Each row is a point. The points of each table are mixes of a few directions, plus a little noise. Count the directions of each table, and those that both share. Where both have some left over, give the other angles between the two spaces (their principal angles), to ten degrees, smallest first.

First:
-0.20,+0.23
+0.05,-0.08
+0.47,-0.57
-0.31,+0.36
-0.03,+0.02
Second, 6 rows:
-0.24,-0.71
-0.05,-0.12
+0.17,+0.53
+0.03,+0.11
-0.07,-0.18
+0.12,+0.37
Directions: first 1, second 1, shared 0; angles 60

First (7 x 3):
+0.28,+0.21,+0.28
+0.33,+0.32,+0.09
-0.05,-0.11,+0.18
-0.05,-0.10,+0.14
-0.38,-0.28,-0.37
-0.52,-0.37,-0.55
+0.39,+0.33,+0.24
Second:
+0.54,+0.52,+0.20
-0.45,-0.43,-0.17
+0.05,+0.04,+0.02
-0.16,-0.14,-0.05
Directions: first 2, second 1, shared 1

First, 8 rows:
+0.15,-0.09,+0.13,-0.11,+0.44,-0.38
+0.17,+0.03,+0.11,+0.29,+0.12,+0.09
-0.17,-0.12,-0.35,-0.11,-0.61,+0.11
+0.39,-0.21,+0.28,-0.01,+0.26,-0.32
+0.32,-0.47,+0.01,-0.36,-0.05,-0.61
-0.63,+0.49,-0.48,+0.35,-0.05,+0.56
-0.03,+0.17,+0.34,-0.17,+0.19,+0.12
-0.20,+0.20,-0.05,+0.12,-0.30,+0.44
Second:
-0.24,+0.22,+0.34,+0.22,+0.09,+0.00
+0.17,-0.84,+0.09,-0.23,-0.16,+0.06
+0.30,+0.22,-0.19,-0.35,+0.43,+0.72
+0.05,+0.09,-0.21,+0.05,-0.27,-0.40
+0.08,+0.60,-0.52,+0.02,+0.03,-0.11
-0.43,-0.10,+0.10,+0.33,+0.18,-0.05
+0.07,-0.21,+0.41,-0.04,-0.32,-0.24
Directions: first 4, second 4, shared 2; angles 80, 90

First (8 x 8):
+0.25,+0.08,+0.54,+0.22,+0.47,+0.92,+0.17,+0.00
-0.08,-0.24,-0.12,-0.20,+0.23,-0.04,-0.23,-0.12
-0.03,+0.36,+0.11,+0.37,-0.48,+0.31,+0.14,+0.26
+0.09,+0.05,-0.05,+0.12,-0.03,+0.05,+0.01,-0.11
-0.12,-0.29,-0.13,-0.49,+0.21,-0.70,-0.04,-0.02
+0.01,+0.23,-0.32,+0.47,-0.48,+0.34,-0.22,-0.18
-0.30,+0.10,+0.12,-0.15,-0.34,-0.18,+0.05,+0.49
+0.16,-0.28,-0.12,-0.36,+0.42,-0.70,+0.12,-0.31
Second, 10 rows:
-0.29,+0.21,-0.22,-0.17,-0.04,+0.35,-0.32,+0.28
-0.34,-0.29,+0.56,-0.08,+0.05,-0.06,+0.24,+0.28
+0.10,+0.03,-0.06,+0.16,+0.61,-0.27,+0.44,-0.74
+0.27,+0.27,-0.48,+0.13,+0.36,-0.08,+0.06,-0.64
-0.30,+0.10,-0.04,-0.19,-0.22,+0.34,-0.33,+0.51
+0.38,+0.29,-0.57,+0.12,+0.06,-0.02,-0.15,-0.44
+0.05,-0.07,+0.07,-0.06,-0.49,+0.10,-0.27,+0.47
+0.41,-0.39,+0.42,+0.19,-0.29,-0.43,+0.27,-0.03
-0.06,+0.18,-0.25,-0.08,-0.11,+0.23,-0.27,+0.16
-0.22,-0.32,+0.57,-0.01,+0.08,-0.17,+0.33,+0.14
Directions: first 4, second 3, shared 1; angles 40, 60

First, 9 rows:
-0.62,-0.22,-0.59,+0.15,+0.19,+0.13,+0.23,+0.70,-0.45,+0.61,-0.08
-0.05,-1.08,-0.33,+0.02,-0.13,-0.04,+0.44,+0.04,-0.55,-0.04,+0.43
-0.08,+0.12,-0.09,-0.26,-0.13,+0.11,+0.25,-0.03,-0.09,+0.18,+0.37
+0.27,+0.66,+0.37,-0.11,-0.04,-0.04,-0.25,-0.29,+0.43,-0.17,-0.09
+0.15,+0.34,+0.21,+0.12,+0.12,-0.06,-0.35,-0.06,+0.30,-0.16,-0.37
-0.32,+0.37,-0.20,-0.01,+0.12,+0.12,+0.03,+0.30,-0.04,+0.39,-0.10
+0.17,-0.64,+0.02,+0.18,-0.02,-0.14,-0.01,-0.11,-0.11,-0.31,-0.02
+0.04,-0.08,+0.03,+0.18,+0.11,-0.08,-0.18,+0.04,+0.07,-0.13,-0.25
+0.47,+0.52,+0.52,-0.25,-0.18,-0.01,-0.16,-0.58,+0.46,-0.38,+0.14
Second, 11 rows:
+0.06,-0.28,-0.01,-0.07,-0.06,+0.03,+0.22,-0.08,-0.38,-0.03,+0.04
-0.06,-0.76,-0.26,-0.10,-0.08,+0.13,+0.32,+0.24,+0.15,+0.30,+0.61
-0.17,-0.31,-0.19,+0.15,+0.02,-0.15,-0.03,+0.00,-0.33,-0.13,+0.00
+0.19,+0.50,+0.28,-0.02,+0.13,+0.10,-0.12,-0.01,-0.03,-0.04,-0.53
-0.17,+0.00,-0.12,+0.25,+0.19,-0.06,-0.21,+0.31,+0.11,+0.11,-0.29
-0.58,-0.27,-0.43,+0.28,-0.02,-0.42,-0.44,+0.02,+0.37,-0.11,+0.65
+0.44,+0.71,+0.48,-0.31,-0.01,+0.30,+0.08,-0.16,+0.20,+0.07,-0.35
+0.04,+0.41,+0.16,-0.02,+0.07,+0.05,-0.16,+0.00,+0.26,+0.04,-0.17
-0.62,-0.79,-0.57,+0.46,+0.06,-0.50,-0.23,+0.07,-0.58,-0.30,+0.18
+0.51,+0.18,+0.37,-0.49,-0.22,+0.35,+0.55,-0.33,-0.13,+0.04,+0.19
+0.29,+0.59,+0.35,-0.18,+0.05,+0.20,-0.02,-0.05,+0.32,+0.10,-0.28
Directions: first 3, second 4, shared 2; angles 70

First:
+0.21,-0.34,+0.00,-0.04,+0.32,+0.03,-0.61,+0.04,+0.06,-0.41,+0.12,-0.27
-0.27,+0.17,-0.19,+0.01,-0.12,-0.20,+0.30,+0.02,+0.04,+0.15,-0.01,-0.12
+0.15,-0.16,+0.04,-0.03,+0.13,+0.06,-0.29,+0.02,+0.01,-0.17,+0.05,-0.07
-0.63,+0.42,-0.43,+0.02,-0.29,-0.46,+0.76,+0.05,+0.07,+0.37,-0.03,-0.22
-0.39,+0.31,-0.23,+0.02,-0.23,-0.25,+0.54,+0.02,+0.03,+0.29,-0.04,-0.06
+0.69,-0.44,+0.50,+0.00,+0.28,+0.55,-0.74,-0.06,-0.10,-0.36,+0.02,+0.30
+0.46,+0.02,+0.57,+0.06,-0.16,+0.59,+0.06,-0.13,-0.20,+0.21,-0.17,+0.75
-0.37,+0.33,-0.18,+0.02,-0.25,-0.23,+0.55,-0.01,+0.01,+0.31,-0.05,+0.00
-0.54,+0.40,-0.35,+0.02,-0.27,-0.37,+0.67,+0.03,+0.05,+0.35,-0.04,-0.14
+0.28,-0.34,+0.08,-0.04,+0.29,+0.10,-0.60,+0.03,+0.04,-0.37,+0.11,-0.16
+0.39,-0.37,+0.19,-0.03,+0.28,+0.21,-0.64,+0.01,-0.01,-0.36,+0.08,-0.04
Second, 9 rows:
-0.03,+0.05,+0.00,-0.02,+0.00,+0.02,+0.10,-0.04,-0.04,+0.06,-0.06,+0.04
-0.28,+0.57,+0.18,-0.41,-0.12,+0.13,+1.15,-0.32,-0.37,+0.64,-0.79,+0.54
+0.24,-0.51,-0.17,+0.37,+0.11,-0.12,-0.98,+0.26,+0.34,-0.54,+0.68,-0.45
+0.08,-0.15,-0.06,+0.10,+0.03,-0.02,-0.29,+0.06,+0.11,-0.19,+0.20,-0.14
-0.16,+0.35,+0.11,-0.24,-0.09,+0.07,+0.66,-0.19,-0.22,+0.35,-0.45,+0.33
+0.06,-0.11,-0.03,+0.08,+0.02,-0.02,-0.22,+0.05,+0.07,-0.14,+0.15,-0.11
+0.05,-0.12,-0.02,+0.08,+0.03,-0.03,-0.26,+0.07,+0.07,-0.13,+0.17,-0.12
+0.15,-0.32,-0.12,+0.23,+0.08,-0.09,-0.65,+0.17,+0.22,-0.37,+0.47,-0.31
-0.14,+0.24,+0.08,-0.19,-0.07,+0.06,+0.50,-0.13,-0.17,+0.27,-0.34,+0.24
Directions: first 2, second 1, shared 0; angles 30
